Every row gives one point. The points of each table are mixes of a few directions, plus a little noise. Count the directions of each table, and those that both share. Where both have some left over, give the other angles between the two spaces (their principal angles), to ten degrees, smallest first.

First, 6 rows:
[[  6.0  -4.7]
 [ 20.6 -16.6]
 [ 33.4 -26.8]
 [-12.5  10.0]
 [-38.3  30.8]
 [ -9.2   7.4]]
Second:
[[-10.6   8.6]
 [ 30.4 -24.6]
 [ 20.5 -16.5]
 [-21.7  17.5]
 [-40.3  32.5]
 [  5.9  -4.6]
 [ 15.4 -12.7]]
Directions: first 1, second 1, shared 1

First, 7 rows:
[[ -4.8   4.5   4.8  26.4  14.3 -12.6]
 [  2.9  10.2 -28.7 -11.7 -32.6  -1.7]
 [ 15.7 -37.4   3.6  -3.1   7.6  14.2]
 [ 13.4   5.8  -6.7 -22.3 -40.4 -27.5]
 [ -5.8   0.8  15.1  27.6  25.2 -10.0]
 [-34.7  32.8  23.5 -30.2  36.8  51.4]
 [ 13.1 -16.8 -11.9  13.7 -11.2 -13.9]]
Second, 6 rows:
[[-10.8  22.0  -7.9   4.8  -3.8  -3.6]
 [-22.5  46.8 -16.5   9.7  -8.2  -7.4]
 [-14.9  30.4 -10.8   6.4  -5.6  -5.0]
 [ -4.4   9.4  -3.2   2.1  -1.8  -1.5]
 [ 12.8 -26.8   9.3  -5.5   4.9   4.1]
 [ 39.5 -82.1  29.0 -17.4  14.4  12.9]]
Directions: first 4, second 1, shared 1

First:
[[ 37.4 -52.9  -2.8   0.2  71.8 -15.4  60.5  46.3  18.4  24.9 -15.8]
 [ -8.1   1.1  -3.5  13.4 -13.8  -1.3   6.5 -23.0  -3.8   5.6  13.5]
 [-16.6  16.1   9.3  20.0 -27.6 -17.6  -6.5 -25.4  -1.5   6.6   6.3]
 [-10.2   6.6 -10.0   7.8 -19.4   4.9   3.9 -27.8  -6.3   0.3  19.4]
 [ -2.6 -18.5  53.2  35.6  -1.2  -2.0 -39.7   5.4  -2.7  15.7 -35.0]
 [  3.6  30.6 -12.6 -33.6   7.2 -25.9   4.5  31.9  13.5 -15.4  -7.8]
 [ -2.1   6.8 -12.3 -16.4  -8.3  24.3 -13.7  -4.1  -7.9 -15.4   8.2]
 [ -1.1  10.7 -21.1 -26.9  -8.3  32.6 -15.1  -2.7  -9.6 -22.6  12.1]]
Second:
[[ 25.0  30.0  36.0  19.1   3.2  37.4   2.6   7.0  61.3  15.3  -9.0]
 [ 30.7 -17.4   1.6  -1.1 -50.6 -17.5 -20.9  20.9  87.1 -17.7  -7.4]
 [  2.7   9.1   7.7   4.7   6.2  10.7   2.8  -0.8   5.5   5.6  -1.9]
 [  0.0 -22.9   1.3 -11.2 -18.1 -18.5  -9.0  13.9   3.5 -19.5  15.9]
 [-30.6   2.7 -25.0  -4.9  32.8  -4.7  13.4 -22.8 -82.7  10.2  -0.2]
 [ -5.7   4.3  -9.3   1.3   8.0   0.3   3.7  -8.5 -15.9   6.1  -6.0]
 [ -3.6  -0.4 -17.6  -0.3  -0.3  -7.4   0.1  -8.7  -8.5   3.6 -10.4]
 [-18.4  -5.3   5.1  -7.2  19.0   0.0   7.0  -0.8 -50.0  -3.7  19.4]]
Directions: first 4, second 3, shared 0; angles 70, 70, 80

First:
[[  9.6  10.9   1.5   6.6  13.3  14.5 -13.5   2.7   0.7  12.6   2.7 -19.1
   -1.1  10.4  13.6  -8.0  -2.4  -1.7]
 [ -4.0  -7.5 -13.8 -16.9 -17.5  23.8 -12.4  24.0  22.0   8.9   3.4  16.3
    6.6  -2.7 -39.3  -9.5 -10.9  -7.5]
 [ 25.8 -21.0   8.9 -12.1  19.2  51.4   9.2  25.2  53.9  71.1 -28.6 -18.7
  -22.8  13.4 -31.6  10.1   0.3 -37.1]
 [-17.4  15.5  31.2  -8.2   4.1 -58.2  21.0 -33.7 -24.9 -56.2   4.3  37.4
    3.2   0.5  18.7 -20.0  -2.7  64.6]
 [  7.1  10.7  -8.9  40.9   5.2  13.0 -22.4  -0.1 -11.6   1.7  13.6 -33.1
    7.1   6.9  32.7   9.5  -1.8 -12.0]
 [-18.0  -9.2   1.2 -27.5 -15.8 -38.7  25.8 -13.9 -15.5 -29.7  -4.8  35.0
    0.3 -18.0 -14.2   1.7   8.2  14.5]
 [  4.9  16.2 -27.9 -36.7   7.6   4.6 -17.7   1.8 -33.6  12.8   4.3 -26.5
   -0.3  -7.6  14.5 -15.9  15.9 -26.3]
 [ -8.1 -15.4   7.8  54.0 -16.0 -10.5  10.1  -6.1   8.8 -21.3   4.9   8.8
    6.9  -2.8   5.7  32.1  -6.8   5.5]]
Second, 8 rows:
[[-24.4 -14.7  -6.2   8.0  42.1 -75.2  54.3 -14.5  40.5  -3.6  14.1 -22.0
   -1.6  35.4   5.1 -34.8  14.4   1.0]
 [ 17.9  20.2  16.3   1.8  -4.5  20.8 -23.4  -6.2 -15.1   0.1 -11.8   2.8
   -7.7  -8.7  20.0   2.6 -11.6  -1.4]
 [  1.9  10.3  -4.4   3.9  -2.6   1.3 -15.1   4.3  -3.5   0.2  -4.4  10.5
   -5.0  -9.6   4.1 -14.3  -8.6 -27.4]
 [ -1.8   3.8 -16.5   2.2  -7.7  32.5 -30.6  20.0 -29.8   3.2  12.4   6.2
   12.1 -10.3  -8.0   0.7   3.6   0.6]
 [  0.3 -37.0   5.7 -24.0 -43.7   5.6  35.3  -3.3  34.2  -0.4 -20.2  15.4
   -2.7 -14.7 -43.0  54.5  -1.0   5.9]
 [ -8.8  -1.6  -3.3   4.1  12.0 -39.4  20.2  -7.0  25.9  -2.4  -3.6   2.0
   -9.3   6.1   2.5 -24.0  -3.4 -28.6]
 [ 17.1   4.3  -0.1  -9.4 -38.0  75.4 -46.1  18.4 -42.7   4.5  -3.2  14.1
   10.7 -27.6 -13.6  41.3  -3.6  19.0]
 [ -2.1  14.6   8.3  13.2  42.4 -21.2   5.3 -11.7  -9.4  -1.1  16.4 -29.0
    3.3  29.7  32.9 -25.6  10.3  30.8]]
Directions: first 5, second 4, shared 1; angles 30, 80, 80

First:
[[ 35.3  -4.1  -9.3 -18.2 -10.4  59.1  19.8 -30.7  19.7  21.4  23.8 -36.4
   10.7  56.0  -2.7 -13.8   7.5 -75.2  36.3 -23.4 -13.4  32.1  28.1 -13.7]
 [  0.6 -24.7  21.6  22.7   9.2  17.6   3.9 -22.2   5.3 -26.0  40.6 -32.8
    7.1   5.2  -1.8  16.8  -6.3 -24.8   0.4 -13.5  12.7  -1.0  19.7  -5.4]
 [  2.6  -7.7   4.8   6.7   4.7  28.6  11.2  -1.2 -14.1   7.0  12.8  -8.3
    2.0   1.7 -13.0  -3.3 -18.2 -13.2   5.1  20.4  36.1  -6.0   8.6  12.0]
 [-12.9  -2.7  10.2   2.7  10.5   6.5 -15.3  12.7 -15.5 -12.0  10.1  -6.5
    5.1  -9.9  -7.8   0.4 -18.5   3.3  -1.9  17.9  34.3 -11.5  -1.0  13.5]
 [  2.7  17.7 -15.6 -22.5  -3.5  15.0  -2.7  19.4 -14.4  26.4 -20.9  14.4
    0.0   5.6  -9.2 -21.2 -10.1  -0.7  10.6  25.3  19.0   0.8  -8.2  14.2]
 [  2.1   2.3 -12.1  15.1  -9.0 -23.9  35.4   2.1  -7.7  27.3 -32.9  42.3
  -19.3 -26.5  -2.1   1.5   6.2  43.7 -19.7  18.3  -7.9 -13.0 -13.0   3.7]
 [ -4.0  32.8 -21.7 -38.2 -10.2 -35.2 -32.4  23.8  11.7   7.5 -39.2  21.8
    0.1   5.6  15.2 -15.2  21.5  17.6   4.6 -14.2 -45.2  13.6 -22.8  -7.6]
 [-25.9 -13.9  22.0  31.5   8.6 -68.5 -19.6  -4.3  14.4 -51.4   6.2   5.9
   -5.6 -38.5  20.6  35.2  18.3  49.0 -35.4 -30.3 -36.1 -15.1 -11.1 -16.4]]
Second:
[[  3.6 -14.2 -15.0  32.0  32.4 -54.9  10.2   2.3 -22.9 -31.3 -19.1   9.8
   -8.7 -14.5  13.5  28.6  34.8  28.9 -36.3 -32.0  -6.5 -12.7  -9.0  11.8]
 [ -5.7  18.0  15.8 -28.4 -22.0   5.4  -3.1  15.5   4.5  13.9  12.7 -19.4
    3.7  -9.0  -0.8  -4.5 -62.2  -8.2  32.6  38.6  -6.2 -25.8 -15.4   5.1]
 [  9.6  -5.2  -0.1  11.7  -8.1 -12.8  31.0  -7.5  -4.7  23.7   0.9   5.9
   -4.6 -25.8   8.2  13.0 -26.5  24.0   6.2  19.4  -6.0 -25.0  -9.2   1.5]
 [ 28.0 -12.0  -9.8  10.2 -25.3  28.6  39.8 -46.4  35.2  41.4   3.0  13.5
   -4.1  16.7   5.9  -6.2  32.5 -11.1   8.4 -23.4 -37.4  32.0  22.4 -34.3]
 [ -7.9  -2.7   3.6  -6.7   0.8  18.0 -43.3  -6.0  11.3   7.6  17.8   0.3
   22.3  -7.1  11.0  -8.6   4.3  13.1  13.2  -3.5  15.8  17.6   8.0 -15.4]
 [-13.7   7.3  24.8 -13.1 -13.9  26.3   3.0   4.5  16.1 -31.2  12.1 -23.7
  -12.1  34.7 -28.2 -11.7  -6.4 -55.9  -1.9   0.9  -7.8  10.0  11.4   0.2]
 [ 22.4  16.1 -44.9 -17.2   9.0 -13.0   3.6  16.8 -27.6  50.1 -40.4  30.2
    5.9  -9.3  15.3 -11.2   4.7  32.4  12.2  12.6   9.9  -3.9 -19.2  15.8]
 [ -0.3  -4.7  -8.9   9.7  22.2 -34.4 -13.3   0.3  -0.1 -42.5 -10.5  -5.4
   -2.9  15.5   9.5  14.0  46.6  -6.4 -24.9 -49.2 -23.9  13.0   0.9  -1.9]
 [-36.2  -2.4  34.5   2.0   5.0  36.8 -27.8  20.3 -11.9 -31.5  23.3 -11.1
    0.7  -1.3 -34.4 -13.3 -27.8 -16.8  -9.9  36.5  62.4  -5.1   9.9  17.0]]
Directions: first 4, second 6, shared 3; angles 40

First:
[[-21.2  13.2 -36.9  17.0 -13.0  15.3  15.7   1.2   5.7   9.8 -18.6  -2.8
   19.2 -32.6  17.5  -2.1  17.0 -18.3  -1.1  26.4 -32.2 -57.2  -3.6 -23.0
    5.9  -9.2 -15.6  23.4  16.5  -7.6 -18.9   6.3]
 [ 27.5  -5.6  39.3 -11.0  -8.1 -31.4  -9.8  -9.8  -2.7  16.3  18.0   2.5
   12.2 -27.8  -1.6  11.8 -28.5   7.9   6.8 -55.9  46.3  30.2   8.4 -30.0
   21.1  -0.8  16.7 -10.3  -8.3  18.6  -1.5 -33.3]
 [-16.0  -6.4  -9.8   2.0  27.3   9.3   5.2  18.4 -15.6 -10.7 -39.7   6.3
  -32.4  42.8   0.7  -1.6  21.8   9.0  13.0  38.2 -11.1  -7.0  -6.1  44.7
   -7.3  28.3   0.5  -5.3  12.8 -14.8 -11.1  34.3]
 [-24.7   4.2 -27.9   6.5  -9.7  32.9  -9.2  32.3  -4.6 -10.6  13.4  -9.8
  -11.4  36.7 -11.7 -19.3  24.0  16.5  -3.0  17.8 -24.8   4.9   1.9  30.5
  -38.4 -55.6 -19.6 -13.4 -19.8  -2.1 -11.2  12.1]
 [ 32.5   7.9  -2.9   3.1  -1.9  35.7  -7.8  34.4  18.0  -5.1 -37.3  12.9
   16.0   4.0  23.8  12.9  -2.0  16.8  37.6   4.6   5.6 -30.9 -24.0  12.0
    2.0   0.2 -13.7  -9.8 -11.3 -11.9 -14.5  -8.1]
 [-45.4 -12.4   0.4  -1.7  34.5 -10.1   9.7 -14.5 -37.4   8.3  -1.6   8.2
  -43.5  47.9   0.1 -23.7   9.9  17.6  -5.2  34.1 -10.4  41.0  34.3  34.6
    9.4  15.0  17.6  11.3  18.7  -7.5  -1.8  49.5]
 [ -9.2  -2.2   8.2  -4.5  -2.7 -34.7  12.1 -55.9   2.8   4.2  39.1  -8.2
    8.6 -32.8 -12.3  -3.4 -15.2 -32.0 -39.6  -8.2  -7.0  14.2  14.5 -36.5
   13.9  21.4  13.9  23.2  14.9   8.5  34.1  -5.2]
 [ 25.9   2.2  26.8  -8.6  -7.3  11.7 -15.6  -7.5   8.6  12.4  35.9  11.1
   20.5  -0.2  15.1  -7.5 -35.4  28.9  13.0 -33.7  23.8  44.5  19.0 -13.0
   15.0 -32.0   6.7  -2.2 -24.6   6.4  13.6 -18.2]
 [ 14.6   7.9 -15.5   7.0 -30.4   0.6  -3.8  24.3  17.5  -8.0  -9.2 -16.2
   20.9 -36.3 -12.7  18.2  15.1 -21.6  -3.3 -19.5  -0.2 -47.5 -31.0 -21.5
  -21.1 -17.2 -18.9 -13.8  -7.8   8.7 -17.0 -33.7]
 [ 15.5  -8.8  18.4 -10.0  11.5 -27.4   2.8 -24.0   6.6 -16.9   1.2  -3.2
   -9.6  -1.3 -19.5  13.5  -6.7 -23.8 -18.4  -4.5   8.2   7.8 -13.5   1.2
   -1.4  49.8  11.7  -3.6   8.4   1.8  28.5  -3.9]]
Second, 11 rows:
[[ -1.6   1.8  -4.2   0.7   0.9   4.0   1.9  -1.5   3.4  -2.1   0.4   0.1
    1.1   1.5   0.9  -1.4   1.1  -1.5  -1.8   6.5  -5.9  -3.0  -1.3   1.0
   -1.8   0.2  -2.2   2.3   0.5  -2.6   3.5   2.2]
 [ -8.6  13.8 -40.7  10.0   1.0  48.6  10.8 -15.8  29.5 -22.8   6.5   0.9
   14.5  12.7  11.0 -14.7   8.6 -18.7 -17.3  59.4 -60.8 -31.9 -10.2  12.1
  -15.7   2.1 -21.9  25.8   1.4 -24.0  36.8  25.0]
 [  2.7  -4.5  12.9  -3.1  -0.6 -15.0  -3.4   5.6  -9.2   6.4  -2.1   0.4
   -4.1  -4.4  -3.9   4.2  -2.6   5.8   5.4 -18.6  18.7  10.1   3.1  -4.1
    4.8  -0.8   6.7  -8.1   0.4   7.4 -11.6  -7.6]
 [  0.3  -1.4   2.6  -1.1   0.3  -3.3  -0.4   1.5  -2.7   1.7   0.1   0.1
   -1.0  -0.4  -0.7   0.6  -0.4   1.4   0.8  -4.7   4.0   2.2   0.4  -0.5
    1.1  -0.3   1.7  -2.2  -0.1   1.6  -2.8  -1.6]
 [ 12.4 -19.5  59.3 -13.8  -1.0 -69.3 -14.8  23.4 -42.7  32.1  -9.3  -1.6
  -20.0 -18.0 -16.5  20.9 -12.0  27.0  25.0 -85.2  87.5  46.6  15.4 -16.6
   23.3  -2.4  30.8 -35.9  -1.0  34.1 -52.1 -35.7]
 [ -2.2   3.2  -8.7   2.6   0.5  10.2   2.1  -3.0   6.7  -5.3   1.7   0.7
    3.1   2.7   1.8  -2.5   1.4  -4.0  -3.6  12.4 -13.4  -7.0  -2.0   2.9
   -3.6  -0.1  -4.0   5.3   0.3  -5.0   7.7   4.9]
 [ -0.3   0.6  -0.7  -0.1  -0.1   0.5   0.4   0.1   0.9  -0.4   0.4  -0.1
   -0.1  -0.1   0.5   0.2   0.3  -0.6  -0.2   0.9  -1.3  -0.3  -0.3   0.2
   -0.2   0.1  -0.4   0.3   0.2   0.0   0.3   0.6]
 [  1.3  -1.1   4.6  -1.3   0.3  -5.6  -1.0   1.5  -3.0   2.6  -0.9   0.3
   -1.5  -1.7  -1.2   1.7  -1.0   2.3   1.7  -6.7   6.9   3.9   0.8  -1.5
    1.9  -1.0   2.0  -2.9  -0.3   2.9  -3.8  -2.7]
 [-14.0  21.1 -63.2  16.2   1.4  75.1  16.6 -25.7  46.6 -35.1  10.2   1.4
   22.2  19.8  18.1 -23.4  13.6 -28.9 -27.5  93.4 -94.9 -50.5 -16.7  18.5
  -25.7   2.5 -33.3  39.9   1.6 -37.7  56.7  38.8]
 [ -2.6   5.0 -14.0   3.2   0.9  16.7   3.6  -5.6   9.8  -8.1   2.4  -0.3
    4.9   3.9   4.3  -4.7   2.8  -6.3  -6.3  20.3 -21.3 -11.4  -3.8   4.7
   -6.2  -0.2  -7.2   8.6  -0.1  -8.6  12.4   8.9]
 [ 11.1 -18.0  53.2 -13.3  -1.0 -62.8 -13.7  20.6 -39.0  29.6  -8.2  -0.9
  -18.6 -16.2 -15.3  19.2 -11.1  24.7  22.7 -77.3  79.1  42.0  14.0 -15.7
   21.0  -2.0  27.1 -34.0  -1.5  31.1 -46.7 -33.0]]
Directions: first 6, second 1, shared 1

First (9 x 32):
[[ -1.5  -8.3   3.9   5.6  -7.8 -24.4   3.8   0.5  -4.4  -8.7 -22.5   3.1
    8.2   9.6   3.8  -3.1  11.2  13.0  -1.6  -7.5   2.7  -4.7  11.3 -13.1
    9.5   4.0  13.6   5.6   1.5 -16.0  -7.5  -6.4]
 [  4.8  12.7  12.8   4.4  -2.0  19.8  -7.7  10.5 -22.1   4.4 -28.3  15.2
  -14.3  12.7 -17.7 -41.3  33.8 -26.6  11.5  11.5 -28.2   2.5   7.3  10.8
  -15.2 -10.1  28.6 -27.7   4.2  17.7  -0.2 -19.3]
 [  5.6  -3.3   8.7  -9.0   4.3   7.3  -3.1  -0.4  -4.3  -4.1   8.2   2.7
   -3.1   5.6   0.2  -7.6 -10.4   9.0   8.5  -2.9   6.5   5.5 -14.0   4.2
   21.8  -3.7  -7.0   3.4  -9.3  -8.4   0.0  11.6]
 [-25.3   0.0 -54.2  17.5  -2.4 -30.1  19.0 -15.5  54.1  16.8  41.2 -36.0
   24.5 -49.5  23.0  94.9 -29.2  -2.5 -45.7  -0.7  19.7 -17.6  23.9 -17.2
  -61.1  24.7 -35.9  26.4  23.4  17.9   8.6  -2.7]
 [ 13.9  -6.8  20.0 -23.0  11.5  21.9  -8.0  -1.7  -8.9  -8.6  24.7   5.3
   -8.9  11.6   0.7 -17.0 -28.8  20.1  21.0  -5.8  16.1  14.4 -36.4  12.2
   52.3  -9.9 -20.4   7.8 -22.9 -18.0   1.4  30.3]
 [ 16.0   1.5  29.1 -15.8   6.8  28.9 -12.4   7.1 -26.5  -6.7  -5.7  17.4
  -16.9  23.0 -12.3 -48.4   3.2   0.9  27.3   2.0  -6.8  13.8 -24.0  16.0
   37.7 -15.8   7.7 -13.1 -17.1  -6.6  -0.9  10.6]
 [  6.2  -0.2  17.6  -0.5  -3.3   1.7  -4.8   6.5 -19.9  -6.5 -26.4  13.2
   -5.9  18.8  -8.3 -33.7  20.3  -0.8  12.7   0.0 -10.8   2.5   1.2   1.2
   14.0  -6.5  21.5 -10.9  -3.9  -6.4  -5.3  -7.3]
 [ -7.1  24.3 -19.5   9.5   4.3  32.8  -2.8   3.5   8.6  24.2  13.1  -5.3
  -12.1 -23.1 -12.7   6.8  12.4 -47.8 -10.3  21.7 -25.8  -1.9  10.8  17.2
  -63.8  -2.3  -0.1 -24.7  17.2  48.9  12.8 -18.6]
 [-12.7 -20.1 -18.4  11.1 -11.2 -57.5  16.2 -10.3  23.4 -10.5  -3.8 -15.6
   28.2  -8.6  23.4  49.4 -12.7  34.7 -23.4 -18.3  26.8 -14.2  19.7 -31.2
    4.8  19.4  -8.2  33.1   6.7 -29.2  -8.5   1.4]]
Second (10 x 32):
[[-11.2  -0.2  -5.2  13.4 -12.5 -21.5   1.2   2.0   5.0  -3.0 -26.6  -0.5
    7.7   2.5   2.0   8.8  19.9  -3.6 -10.2  -0.1  -8.4 -10.7  25.5 -13.9
  -23.2   4.9  19.2  -1.8  12.9   2.9  -0.3 -18.7]
 [ 23.9   5.3  15.5 -24.4  23.1  48.8  -5.1  -0.2 -19.6   7.1  40.2   7.7
  -20.2   1.5 -10.1 -35.2 -25.1  -1.1  24.9   4.1   5.5  22.7 -48.3  31.1
   43.3 -13.9 -26.3  -6.8 -24.7  -1.2   0.7  31.0]
 [  2.3  -5.3  -9.8   0.0   4.5 -10.6  10.4  -5.6   5.4   3.0  15.4  -7.0
    6.7 -10.0   7.2  13.9 -12.9  10.2  -6.7  -5.2  12.7   0.3  -5.1  -2.8
    8.6   7.1 -14.8  12.3  -2.2  -9.3  -5.0   8.5]
 [ 19.1 -11.3 -40.6  38.0   2.8 -76.0  61.2  -9.7 -27.3  23.2 -26.5  -6.8
   29.3 -27.1   5.5 -10.9  43.2   8.7 -31.8 -14.0   5.4  -9.4  29.8 -20.1
   -2.0  34.2  14.2  12.6  12.7 -34.4 -53.2 -26.7]
 [-10.3 -10.8 -18.8   2.0  -1.9 -26.4   9.0 -10.5  27.1  -2.3  21.9 -17.2
   17.4 -15.9  18.4  49.4 -26.6  20.5 -17.8  -9.9  24.2  -7.1   3.6 -14.7
   -1.3  12.9 -23.5  26.1   2.9 -12.2   0.9  11.0]
 [-10.8   5.4  13.1  -4.9  -7.2  16.1 -19.5   6.0   6.6  -8.9 -12.2   4.6
   -8.1  12.5  -3.9   0.0   3.6  -9.1   7.1   6.1 -11.0  -2.3   5.3   0.9
  -13.2 -10.2  11.7  -9.4   3.8  14.8  16.2  -5.3]
 [ 10.0  -1.0  -6.3   5.6   4.4  -9.4  14.1  -1.6 -13.3   7.4  -3.0   1.2
    2.5  -5.0  -1.6 -13.8  10.0   0.0  -2.7  -2.1  -0.5   1.9  -0.4   1.5
    6.8   5.4   2.5  -0.5  -1.0  -7.9 -14.2  -3.2]
 [ 13.3   5.6  12.4 -10.1  10.1  27.7  -4.2   3.3 -17.4   4.1   9.4   8.7
  -13.5   5.5 -10.4 -31.2  -0.4  -7.1  16.2   4.7  -5.7  11.7 -20.5  17.2
   17.8  -9.2  -2.5 -11.2 -10.8   2.6  -1.7   7.9]
 [ 13.0   4.7   0.4  15.5  -0.8 -11.2  14.5   5.8 -31.4   9.4 -34.4  12.2
   -1.4   4.8 -13.2 -42.6  42.9 -14.7   1.1   3.1 -20.6  -0.2  13.8   1.8
   -6.1   2.8  29.2 -17.9   5.9  -1.9 -20.2 -23.5]
 [-49.8   9.0  39.3 -35.6 -22.3  63.5 -80.2  10.2  64.7 -39.5  15.7  -2.2
  -20.7  31.2   7.3  61.7 -53.2  -4.3  19.7  13.7  -2.5  -5.7  -4.5  -0.7
  -29.9 -34.0  -9.5  -2.8   1.6  46.8  76.4  19.1]]
Directions: first 3, second 3, shared 2; angles 70
